Every row gives one point. Each copy is the shape, with its points in the same order, stretched, turned, moved and blurred by noise. Some copies are also mirrored. Which?
(in the rows, 128 means zero)

Shape (8 x 2):
[[169  79]
 [ 86 150]
 [ 74 132]
 [199 146]
 [132 134]
 [115  98]
 [130 133]
 [175  97]]
Copy 1:
[[ 94 177]
 [104  70]
 [ 76  69]
 [174 163]
 [118 116]
 [ 75 123]
 [115 116]
 [116 174]]
Copy 1 is: mirrored
Copy 2, 8 rows:
[[197  80]
 [ 94 172]
 [106 182]
 [126  62]
 [120 123]
 [157 150]
 [121 127]
 [177  87]]
Copy 2 is: mirrored

Shape, 7 rows:
[[117 151 195 157]
 [166 136 108 117]
 [211 150 111  98]
 [184 157 112  65]
 [135 130 104 142]
 [ 93 117  93 151]
 [119  64 133 137]]
Copy 1:
[[117  74 164 167]
 [151 154 129 135]
 [183 177 140 156]
 [195 152 154 123]
 [119 145 125 126]
 [ 93 131 114 103]
 [124 102  68 151]]
Copy 1 is: only turned
Copy 2:
[[163 130 167 103]
 [176 112  82 162]
 [225 107  68 157]
 [207  99  50 117]
 [145 136  96 175]
 [ 87 139 106 170]
 [109  63 132 181]]
Copy 2 is: only turned
Copy 3:
[[147  96 129 210]
 [147 112  85  91]
 [185  92  66  84]
 [204 134 101  71]
 [111 125  95 114]
 [ 80 149 108 125]
 [ 95  89 151 105]]
Copy 3 is: only turned

Shape, 12 rows:
[[122  99 142 153  87 149]
 [126 103 174 147 105  73]
 [144  94 122 123 163 154]
 [130  26 116 117 197 154]
 [ 92 139 145 133 110 133]
 [122 195 124 138 100 126]
 [140 177 120 147 228 147]
 [109 191 158 173 137 123]
 [121 198 121 106 167 104]
 [ 82 146 147 122 150  91]
 [124 153 179 122 100 148]
 [106 121 129 108  87 152]]
Copy 1:
[[104 121 117 162  76 127]
 [ 87 116 147 169 142  86]
 [136  75  95 159 131 153]
 [130   7  50 163 141 144]
 [127 127 138 127  94 117]
 [147 187 153 136 106 131]
 [220 100 157 157 172 153]
 [171 157 199 155 121 113]
 [173 148 147 114 173 136]
 [146 109 145 120 142  94]
 [104 137 171 128  90 151]
 [ 97 128 105 114  80 140]]
Copy 1 is: mirrored
Copy 2:
[[129 116 130 119  81 162]
 [ 71 111 188 117  92 138]
 [168 110 121 153 115 102]
 [181  60 106 136 101  58]
 [109 117 128 127 140 171]
 [100 172 128 151 151 184]
 [145 128 141 227 179 106]
 [ 83 135 173 186 155 180]
 [100 157 151 167 198 128]
 [ 70  98 148 134 169 138]
 [135 135 177 115 130 181]
 [141 133 108  97 121 165]]
Copy 2 is: only turned
Copy 3 (12 x 6):
[[101 105 104 136 109 159]
 [157  59 136 129  88 129]
 [119 135 112  84 159 132]
 [142 109  86  64 210 133]
 [ 94  97 119 129 101 106]
 [ 86 132 158 145  91 110]
 [ 89 143 194  74 162  89]
 [ 77  93 185 127  94 116]
 [103 136 160 113 110  63]
 [118  76 128 120 113  66]
 [ 80 109 132 103  68 133]
 [ 83 115  76 131  99 122]]
Copy 3 is: only turned

Shape, 14 rows:
[[152 137 148 143 173 149  69  97 106]
 [161 123 120 128 134  31 201 126 156]
 [163 119  88 139  56  70 245 171 100]
 [ 82 107 117 164 148 117  87  95 106]
 [142 173 114 169 134 117  93 114 111]
 [156  98  81  33  80 136 158  95  88]
 [150 137  96 114  79 124 239 134 173]
 [109 143 129 167 143 129  71 136 110]
 [137 119 139 140 137  90 217 156 133]
 [116 106 141 135 151 139  59 156 131]
 [137 127  99 131 105 125  28 130 136]
 [ 79 159 182 122 131 116  53  92 121]
 [106 137  58 155 145 123  94 128 136]
 [119 162  99  39 136 125 120 139  90]]
Copy 1:
[[142 126 126 142 141 130  81 149  92]
 [110 119 127 133 107 124 178  35 180]
 [ 60  81 159 158 109 117 213  35 129]
 [107  79 107 112 153 144 110 173 126]
 [ 95 124 125 123 144 147 114 119  93]
 [ 90  75 190  79 117  68 121  82 122]
 [112 104 178 122 139 156 211  41 153]
 [107 137 114 125 147 150 139 171 103]
 [111 110 137 170 133 111 201  67 159]
 [128 140 130 116 141 118 130 190 100]
 [104 141 126  82 100 141 109 157  82]
 [ 71 161 134 117 172 133  89 175 144]
 [118  90 100  82 143 149 142 127  98]
 [ 92 127 149  75 170  69 121 107  99]]
Copy 1 is: only turned
Copy 2:
[[136 164 143 152 193 170  84 189 113]
 [163 161 161 108 107 156 112  20  88]
 [143 196 134 108  56 116 187  18  83]
 [128 128 103 176 193 115  92 136  99]
 [125 208 116 144 173 116  85 133 107]
 [136 143  90  98 129 179 191 121  48]
 [163 164  96  93  69 156 162  31 130]
 [ 96 174 130 154 174 114  78 151 116]
 [152 168 155 126  91 158 143  59 150]
 [ 86 132 146 129 154 133  87 184 112]
 [ 93 164 107 103 167 110  83 165  69]
 [ 79 132 109 180 202 180  78 133  88]
 [121 149 112 132 193  93 108 125 124]
 [104 168 128 101 184 180 173 115  99]]
Copy 2 is: only turned

Shape (14 x 11):
[[ 93 108 150 147  95 181 153 144 145 133 137]
 [ 96  94 147 137 121 215  92 110 132 121  41]
 [169  90 178 176  77 133 127 178  98 165 128]
 [154 125 122 110 128 231 180 135 106 116 120]
 [140 157 156  90 109 109 126 189 165 145 115]
 [110  85 113 113  47 156 119 158 140 103 108]
 [152  77 121 107 168 127 126 147 108 176 118]
 [143 105 126 180 109 157  98 104 164 121  90]
 [175 100 181 153  64 194 152 127 145 140 132]
 [102 134  98 155 111  60 137 171  81 130 172]
 [131 145 161 106 129 156  80 132 103 129 206]
 [ 98 112 120  75  99 114 168 122 118  63 111]
 [143 129 131 129  86 141 135 120 131 178 103]
 [167  98 164   8 166 188 157 164  95  99 110]]
Copy 1, 14 rows:
[[ 89 111 168 118  91 119 116 156 107 107 112]
 [ 94 108 199   7 119  88 115 105 115 118 114]
 [168 130 179 106  64 163 180 182 126 138 113]
 [101  61 137  91  98 164  59 135 135  82 124]
 [141 123 120  82 109 120 140 197 115 171 153]
 [123 122 141  86  78  70 141 152 105  88 142]
 [162 121 150  87 129 132 123 172 158 135  60]
 [125 157 185  55 112 104 132 112 144 134 142]
 [ 99  82 177 106  64 165 129 166 158 103 147]
 [204 161 113 173 114 104 170 152  80 139 108]
 [158  50 151 164  93 107  89 164 138 143 121]
 [132  98 112 116 147  85 143 152  99  72 165]
 [126 114 130  91  93 133 149 131 144 149 115]
 [131  13 131  69 136 142  71 214 149  80 126]]
Copy 1 is: only turned
Copy 2 (14 x 11):
[[137 175 165 128 171 143 128 125 159 181 159]
 [191 161 123 154 202 145  95 110 174 182 107]
 [137 150 178 138 116 111  84 241 150 204 165]
 [100 124 203 170 132 155 120 110 160 190 101]
 [145 125 147  92 138 208 107 183  84 127 141]
 [160 156 156 166 181 184 141 175 192 128 154]
 [144 133 141 156 158 104 129 174  80 119 114]
 [162 181 105 141 130 129 135 122 174 169 116]
 [113 198 200 154 116 133  95 158 187 209 128]
 [129  82 126 119 116 133 157 177 124  92 208]
 [171 123 218  97 129 116 121 123 163  54 138]
 [125 122 136 195 144 211 139  84 140  85 160]
 [101 146 128 124 150 131  94 167 148 154 144]
 [146 106 231 200 152 201  95 131  84 102  76]]
Copy 2 is: only turned
Copy 3 (14 x 11):
[[162  99 108 180 127 131 205 152 143 144 140]
 [ 52 136 175 191 121 186 199 133 107  83 132]
 [147  58 131 150 131  60 177 163 112 126  58]
 [107 119 198 157 186 142 177 122 136 206 150]
 [113 107  97 104 114 106 123 174 183 133 146]
 [170 134 141 185  95 137 145 208 126 126 130]
 [102 114 120 102 189 149 116 127 108 154  58]
 [ 98 108 136 213 131 133 135 111 111 104 100]
 [124  62 134 211 131  75 191 167 102 166 127]
 [231 144 113  93 136  87 127 125 152 136  68]
 [168  99 134 105 145  84 169 117  68 123 187]
 [150 189 134 129  64 156 142 151 140 189 135]
 [106 131 120 170 176  88 147 168 127 134  95]
 [ 62 125 180  60 123 177 148 148 111 222 168]]
Copy 3 is: only turned
